Rows are points. Examples show where two turns around zero, p and q, send a point. Where does a point land after both, in the order given? Backwards means that the second turn is done in reverse. Each puzzle has new turns, and all numbers are rounded.

Turn p:
2.1; -0.6 => 1.5; -1.6
-2.0; 6.2 => 1.3; 6.4
3.7; -1.4 => 2.5; -3.0
-0.7; 1.5 => 0.1; 1.7
-3.1; -5.6 => -5.5; -3.3
Turn q:
-0.1; -0.5 => 0.1; -0.5
-6.4; 3.2 => -7.2; -0.1
2.5; 0.8 => 1.9; 1.9
3.9; -3.5 => 5.1; -1.3
Where do these land?
q, then p: 2.4; 5.5 => 2.6; 5.4
q, then p backwards: -3.2; -3.8 => 1.4; -4.8
p, then q backwards: 0.8; -1.7 => -1.0; -1.6

Turn p:
-3.1; 1.2; -0.3 => -1.2; 1.1; -2.9
-2.6; -2.9; -2.2 => 2.8; -1.0; -3.3
1.5; -4.6; 3.9 => 0.1; -6.0; 1.6
4.2; 6.3; -1.4 => -1.7; 5.9; 4.6
Turn q:
3.4; 2.1; -1.6 => 3.1; 1.2; -2.7
-0.5; -0.3; 6.4 => 1.0; 1.0; 6.3
-2.4; 1.1; -3.9 => -3.1; 0.7; -3.5
-5.8; -3.8; 0.5 => -5.9; -2.7; 2.5
5.3; 0.9; -1.4 => 4.9; -0.2; -2.6
Where do these land?
p, then q: 3.0; -4.8; -0.7 => 4.1; -3.4; 2.0
p, then q: -0.8; -5.5; 0.8 => 1.6; -5.3; -0.7
q, then p: -2.1; 6.2; -1.8 => -1.9; 6.3; -1.5
p, then q: 0.0; 4.0; 1.7 => -3.2; 2.8; 1.1

Turn p:
-1.5; -1.1; -0.8; -3.7; -1.9; 5.1 => -2.3; 1.4; -4.5; -3.4; -2.3; 1.8
-3.6; 1.6; -4.1; -0.6; -3.2; -0.8 => -1.3; 0.5; -1.2; -1.1; -3.4; -5.2
-2.7; 2.1; 7.8; -0.7; 1.1; -0.5 => -5.4; 1.1; 5.4; -0.7; 2.0; 3.2
4.2; -1.1; -4.4; 0.2; -4.2; 1.0 => 4.3; 0.2; -3.5; 1.7; -4.8; -0.1
3.9; 4.4; -3.5; 3.4; 1.2; 5.3 => -0.7; 0.3; -6.0; 7.1; 0.5; 0.2
-2.5; -1.8; 7.5; 1.2; 1.6; -4.8 => -1.6; -2.1; 8.4; -2.1; 2.7; 2.1
-3.7; -3.0; -2.5; 1.0; -1.2; 1.8 => -1.0; -3.6; -2.5; -2.9; -1.5; -1.8
0.1; 0.4; 4.2; -0.5; 5.3; -6.3 => 1.3; 1.3; 6.8; -0.5; 6.0; -0.1
5.7; -1.4; -4.3; -0.2; 1.4; -0.8 => 6.5; 0.9; -2.9; 2.0; 0.8; -0.1
Turn q:
2.1; 2.7; -1.1; -1.7; 4.6; 2.0 => 1.0; 0.9; 0.8; -1.7; 5.7; 1.7
5.3; 4.2; -5.2; 2.5; -5.9; 1.1 => 7.9; 2.5; -5.0; 2.4; -1.5; 3.7
-2.8; -1.8; 0.2; -4.0; -7.1; -1.3 => -3.3; -1.7; -3.3; -0.4; -6.7; 3.2
-0.7; 1.1; -0.5; 2.7; -1.4; 4.1 => 1.4; 2.5; 2.1; 3.3; -0.7; 2.0
-4.0; -2.5; -0.8; 3.6; 5.1; -1.0 => -3.2; 0.2; 1.8; 3.5; 3.0; -5.3
4.2; -5.4; 3.0; -2.0; 2.6; -3.5 => 0.9; -7.0; 1.3; -4.0; 0.5; -3.5
-4.0; 1.6; 4.4; -1.2; 2.0; -1.4 => -4.5; 2.5; 2.2; -3.2; -0.4; -1.8
Where do these land?
p, then q: -2.9; 3.9; 6.7; 2.3; -0.5; -1.7 => -4.5; 3.2; 5.6; -0.4; -3.2; -2.4
p, then q backwards: 4.7; -1.2; -2.7; 1.5; 6.1; 7.8 => 2.0; 1.6; -10.7; -3.2; 0.0; -0.6
q, then p: 3.3; -1.6; -0.1; 0.8; -0.2; 2.7 => 1.6; -1.3; -0.3; 1.0; 0.4; 4.0
p, then q: 2.9; -1.8; -0.8; 0.3; 0.6; 4.3 => 1.7; -1.0; -0.5; 4.0; 2.2; 2.4
q, then p: 0.5; -0.9; 5.8; -3.7; 0.9; -6.6 => 1.8; 4.5; 2.2; -7.6; -2.0; -1.7
p, then q backwards: -7.5; -3.2; -4.4; 0.1; 1.1; -2.0 => 1.9; -2.5; 3.4; -1.3; 3.8; -7.3
p, then q: -0.2; 1.2; -7.8; 0.7; -1.3; -2.4 => 3.3; -1.2; -6.3; -1.3; -1.1; -3.8
q, then p: 1.6; 0.9; 3.0; 1.2; -4.4; -1.1 => 1.1; 2.6; 0.3; 0.8; -4.9; 1.3
p, then q backwards: -2.4; 2.7; 0.3; -3.1; -2.4; -1.0 => -3.3; 2.0; 3.4; 1.0; -0.4; -1.3

Turn p:
0.3; 1.8; 1.0; 1.1; 2.7; -3.4; -2.4; -4.3; -3.5 => 2.6; 3.1; 1.9; 2.4; 2.9; -0.9; -0.6; -1.2; -4.9
-2.4; 1.3; -4.1; 0.6; -1.6; 1.8; 1.6; 2.1; -5.6 => -2.1; 4.5; 1.0; -5.0; -2.5; -0.5; 1.0; 3.1; -1.4
-1.1; -2.5; -6.2; -0.9; 0.8; -0.6; -0.2; -1.3; 3.7 => 0.2; -4.5; -2.6; -3.4; -0.4; 0.5; -4.1; 1.2; -2.5
4.0; 4.4; 1.5; 5.7; -1.1; -4.5; -2.1; 3.4; -5.5 => -0.1; 7.4; 6.4; 4.3; -3.8; -0.7; -2.8; -1.3; -0.2
-1.2; -1.5; -1.6; -0.7; 4.0; 3.1; -3.5; 1.4; 4.1 => 0.6; -2.0; -5.3; 1.5; 1.2; 2.1; -2.6; 3.8; 1.0
-2.3; -3.0; 2.5; 5.9; 1.9; -1.7; -0.1; -0.9; -3.8 => 1.3; 1.1; 3.6; 3.3; -1.8; 3.6; 3.1; 2.1; -4.5
5.4; -1.2; 1.6; -2.3; 2.0; 5.6; 4.1; 1.5; 5.9 => 4.0; -3.8; -5.8; 0.2; -2.7; -0.9; 1.6; -1.9; 7.0
-0.3; 4.8; 4.1; 1.9; 0.0; 5.7; -1.6; -2.6; -5.0 => -0.2; 8.3; -2.6; 1.5; 1.6; 1.7; 4.8; -2.0; -0.3
-5.7; 0.8; 1.0; -4.6; -3.2; -2.8; 7.3; 1.5; 4.1 => -6.1; -6.8; 0.7; -2.2; -0.2; -6.3; 4.1; -0.1; 0.7
2.3; -4.2; 1.5; -2.6; 2.4; -3.3; -4.0; -0.8; -2.2 => 4.7; -0.7; 3.9; 1.2; 4.7; 1.3; -2.0; 1.8; 0.3
-0.2; 2.8; -5.5; -1.7; -7.3; 3.9; 0.8; 4.5; 4.4 => -7.2; -0.7; -3.3; -5.8; -3.4; 0.0; -3.6; -1.5; 5.1
1.3; -3.6; 4.2; -2.3; -0.5; -3.7; 0.1; -4.5; 3.4 => 2.3; -5.8; 2.2; 2.1; 4.2; 0.3; 1.1; -3.9; -0.2
Turn q:
-2.2; -4.9; 3.1; -3.7; 4.6; -4.1; 1.7; -0.2; 4.2 => 3.6; 4.2; 0.2; -4.1; 3.6; 0.9; 2.0; -3.7; 5.7
4.1; 3.1; 1.5; -2.5; -0.8; -5.4; 0.8; 2.2; 4.3 => 6.9; -1.2; -3.1; -0.5; -2.8; -0.4; 1.3; 2.1; 3.9
4.6; 3.7; 0.0; 0.8; 2.3; 0.1; -2.2; -1.9; -5.5 => 1.8; -1.4; -0.9; 1.7; 2.5; -1.5; -5.4; 4.2; -4.0
-5.4; -3.3; -2.6; -3.2; 2.3; 4.8; -5.3; 3.0; -4.2 => -8.2; 2.7; 1.2; -0.6; 0.7; 3.5; -6.6; -1.9; 2.0
1.6; 2.8; -3.4; -2.9; 1.4; 1.2; 2.0; -4.2; 5.2 => 6.0; 1.5; 3.0; -0.4; -4.1; 1.9; -0.3; -2.7; -2.7
1.8; 1.6; 0.3; -3.9; -3.7; 2.9; 4.0; -1.7; -1.3 => 0.2; -0.1; 0.0; -5.1; -3.9; -0.2; 0.6; 2.0; -4.2
0.8; 4.3; -2.0; 2.0; 2.9; 2.1; 2.0; 2.0; 0.7 => 1.4; 2.0; -0.9; 4.0; -1.1; 3.5; 0.5; 2.0; -2.7
-5.0; -2.4; -4.6; 3.4; 2.0; -2.0; -1.2; -1.1; -0.9 => -2.7; 0.4; -1.1; 3.8; 2.6; 0.2; -0.6; -6.7; -0.4
3.8; -5.8; 3.3; 3.7; -5.6; -5.3; 3.3; -1.7; -4.4 => -0.7; -7.5; -3.2; -4.3; 5.4; -5.1; 4.8; 0.5; -1.0
0.3; -0.9; 0.6; 7.4; -4.8; 5.0; -1.3; 5.4; 3.7 => -5.2; -4.2; 3.4; 5.2; -2.4; 2.4; 6.2; 3.4; 2.1
-4.3; 2.0; 3.9; -1.0; -0.7; 0.8; -3.7; -1.9; -1.8 => -3.0; 3.6; 1.5; 0.3; -0.6; -5.2; -2.4; 1.0; 1.3
Where do these land?
q, then p: 1.1; -0.3; 7.1; -0.9; 1.9; -0.1; 1.4; -2.9; 3.0 => 1.8; -0.6; 1.0; 3.6; -0.5; -6.3; 0.0; -1.4; 4.0
p, then q: -0.4; -5.4; -4.9; 9.1; 1.1; 0.8; -1.0; 6.7; -2.7 => -8.5; -3.6; 1.0; -0.8; -6.5; 0.5; 1.3; 7.5; 2.0
q, then p: 1.5; 3.0; -4.2; -1.5; -1.2; -8.1; 1.8; -0.9; 1.6 => 4.2; -0.8; 1.4; -5.0; -1.8; 1.9; -5.3; -4.8; -1.5
q, then p: -1.0; 3.0; 14.4; -1.2; -0.5; 1.1; 1.5; -2.2; -9.0 => -3.7; 1.2; 5.1; 3.6; 0.6; -12.2; -5.0; 8.8; 1.6
q, then p backwards: -1.6; -2.2; -5.7; 3.9; -2.2; 2.5; 0.2; -1.8; 1.7 => -1.2; -0.6; 3.1; 4.3; -3.6; -3.2; 1.6; -3.1; 2.6
q, then p: -1.4; 2.9; -1.9; -0.1; 4.2; 1.1; -0.6; -2.0; 1.8 => 0.2; 4.7; -0.6; 2.4; -0.4; 1.0; -0.2; -3.3; -0.4
p, then q: -3.5; -1.8; 0.2; -1.7; -0.6; 0.2; -3.7; 0.0; 0.7 => -2.2; 3.2; 0.7; 1.0; 1.9; 3.3; -1.0; -0.2; 1.1
q, then p: 4.2; 1.2; -3.5; -2.4; -1.4; 1.1; -3.5; -0.7; 2.9 => 0.4; -0.5; 1.8; 0.1; 1.7; 5.8; -0.4; -2.4; 3.9
q, then p: 0.5; -3.1; -2.6; -2.8; 1.3; 1.0; 1.1; -0.6; -1.4 => 1.6; 1.3; -2.3; -1.8; 4.0; 0.7; 0.9; 0.6; 0.3
q, then p: 0.6; 2.7; 1.2; -2.5; -2.5; 0.4; 2.9; 4.4; 1.3 => -3.3; -0.5; -0.4; -4.3; -2.6; -1.0; -0.8; -0.3; 3.5
